Every row gives one point. Any point is a mix of the corners, with weights that add up to 1. It lies inside the corners' shape when no weight is negative. Is each point inside? If not, which corners have a negative weight?
In the rows, zero is written as 128.

Corners:
(1): [133  21]
(2): [173 158]
(3): [ 80 178]
Points:
[ 93 163] -> inside
[148  99] -> inside
[ 86 172] -> inside
[ 87 172] -> inside
[ 79 134] -> outside (2)
[ 87 168] -> inside
[101  81] -> outside (2)
[151 151] -> inside

Corners:
(1): [ 82  84 145 191]
(2): [102 214 174 152]
(3): [159 182 155  96]
(4): [ 97  60  42 184]
(5): [ 99 141 159  88]
Points:
[ 85  79 105 186] -> outside (3)
[ 87  93 142 182] -> inside
[ 98 157 157 150] -> inside
[106 159 171 112] -> outside (4)

Corners:
(1): [192  94 121  76 134 141 170 225]
(2): [123  76 104  76  61 134 212  78]
(3): [ 99 171 216  83 175  31 169  65]
(4): [149 103 143 193 128 145 193  77]
(5): [197 150 219 195  76 157 157  83]
(6): [104  55  77 110  88 109 215 231]
(7): [ 77  58 131 156 161 167 157 215]
(8): [105 131 117 136 139  58  54 156]
(9): [ 74 201 172 142 181 172 202 129]
Points:
[ 95 129 123 139 166  98 130 183] -> outside (2, 5)
[161 101 141 120 127 130 152 158] -> outside (6, 9)
[104  80 128 126 123 146 176 155] -> inside
[134 137 152 128 131 105 152 123] -> outside (7)
[145 128 127 109  92 142 181 140] -> outside (3, 4, 7)
[139 122 178 140 118 142 194 116] -> outside (8)

Corners:
(1): [159 133 131 127 145 140 103 120 141]
(2): [119 150 123 153 155 124 116 110 120]
(3): [129 133 119 117 150 136 131  99  89]
(4): [143 117 135 158 169  22 125  77  58]
(5): [133 133 150  92 102 169 128 223 190]
(6): [122 114 131 145 137 117  91  99  82]
(7): [132 121 165 149 136  97 135 113  82]
(8): [146 100 120 178 139 107 128  87  77]
(9): [131 113 140  95 136 170 123 192 249]
(10): [143 148 138 116  97 155 112 140 186]
Points:
[131 129 135 127 139 126 112 127 127] -> outside (8)
[129 116 137 133 137 111 122 118 104] -> outside (1, 2)
[136 135 138 124 149 125 128 133 129] -> outside (6, 8, 10)
[128 121 153  94 123 128 128 185 182] -> outside (1, 2, 8)

Corners:
(1): [ 97 146 100 106 135  91 110 153  97 104  95 166]
(2): [102 170 102 144 155  72  95  96 152 170  45 161]
(3): [ 97 150 137  86 138 125 118 147  69  92 133 118]
(4): [193  98  73 170 157 199 157 121 167 230 112  92]
(5): [112 148 166 179 154  85  96 127 120 191 124 141]
(6): [168 145 166 123  74  96 138 126 141  71 126  95]
(7): [132   7 177  81 162 120 185 133 127  89 160 144]
(8): [209 127 177 136 120 176 140 121 110 103 137 119]
(9): [146 137  71  91 134  48 169 100 158 131 115 138]
(10): [108 142 118 109 146 134 100 158 120  90 116 159]
(11): [115 133 167 121 112 131 140 140 134 116 140 137]
(12): [118 148 137 107  90 123 100 104  99  81 120 118]
(13): [109 159 110 172 146  81 129 135 110 129  88 147]
Points:
[119 146 128 127 130 104 113 117 124 128 100 138] -> inside
[107 133 141 118 139 102 123 134 105 107 117 153] -> outside (4, 6)
[158 107 148 123 137 137 143 129 130 127 131 126] -> outside (12, 13)
[122 133 131 103 127  97 128 131 117 102 120 142] -> outside (4, 13)
[142 132 133 132 128 116 137 124 135 131 120 124] -> outside (1)
[162 113 113 121 134 140 158 132 136 135 129 116] -> outside (2, 5, 12)
[135 137 135 129 137 112 132 130 130 126 118 131] -> outside (1, 12)

Corners:
(1): [195 110 116 148 173 122 102 109  83 150 154 117 129 113 138 148 133 131]
(2): [ 83 131  66 110 113 126 151 110 137 123 152 134 124 114 107  48 107  98]
(3): [141 123 102 133  96 101 115 116 166 117 141 134  90 107  99 105 116 156]
(4): [117 168 122 172 115 222 112 118  76 184  11 151 109 123  74 157 132 134]
(5): [110 153 138 133 119 144  77 157 109 135 136 115 143 149 153 150 163 179]
(6): [130 124  94 153  76 125 125 126 139 161 148  80  78 134 140 162 135 131]
(7): [102 148 120 126 169 200 108 141 116 184 134 152 133 138 127 119 107  72]
(8): [ 97 123 149 136 109 115 117 127 100 160 134 137 139  97 113 116 132 138]
(9): [151  89 118 132 120 112 110 120 103 141 145 146 144 136 138 139 160  71]
(10): [ 88 118 122 137 143 135 176 105 127 134 139 139 100 112 120 123 121 141]
(11): [118 143 152 130 123 193 127 174 113 166  80 112 141 173 141 133 128 145]
(12): [115 132 127  73 103 113 113 138 178 118 148  94 103 249 156  72 152 132]
(13): [104 122 121 120 149 116  87 156  99 122 143 144 144 226 146 134 128 155]
(14): [111 110 141  43 137 112 153 136 109 127 144 139 128 118 147 121 127 145]
(15): [103 113  77 152 118  93 120 153 126 119  54 138 101 109 104 106 124 155]
(16): [129 121 103 109  93 108  93 104 199 167 163 130 140 137 143 122 128 154]
(17): [176 157 145 127 128 115 118 159  80 154  73 139 140 149 135 138 147 144]
(18): [104 120  82 127 102 102 179 109 125 148 138 144 116  94  54 101 135 124]
(19): [ 84 161 145 152 139 120 112 109 123 115 134 129 143 120  92 125 112 133]
Points:
[127 133 122 127 126 135 114 132 125 145 122 129 123 146 127 131 133 138] -> outside (2, 8)
[118 130 112 130 110 132 123 131 131 145 131 117 114 142 128 125 130 134] -> inside
[116 143 120 123 127 157 124 129 128 150 109 127 115 132 126 122 124 135] -> outside (8, 9, 13, 18)
[134 132 117 123 116 138 112 129 123 156 129 131 127 141 122 126 134 132] -> outside (10, 15, 19)
[118 136 126 120 114 130 127 132 120 142 124 128 125 148 126 121 133 139] -> outside (1, 7, 15)
[111 137 123 128 140 155 115 133 116 160 128 139 129 132 123 121 122 111] -> inside
[111 129 120 127 124 128 126 123 132 141 132 130 121 136 126 122 130 141] -> inside
[119 128 115 125 119 135 121 134 119 149 121 129 121 139 125 122 132 135] -> outside (19)
[ 93 132 106 131 124 141 129 135 124 132 112 134 112 142 111 117 126 133] -> outside (1, 8, 16, 17)
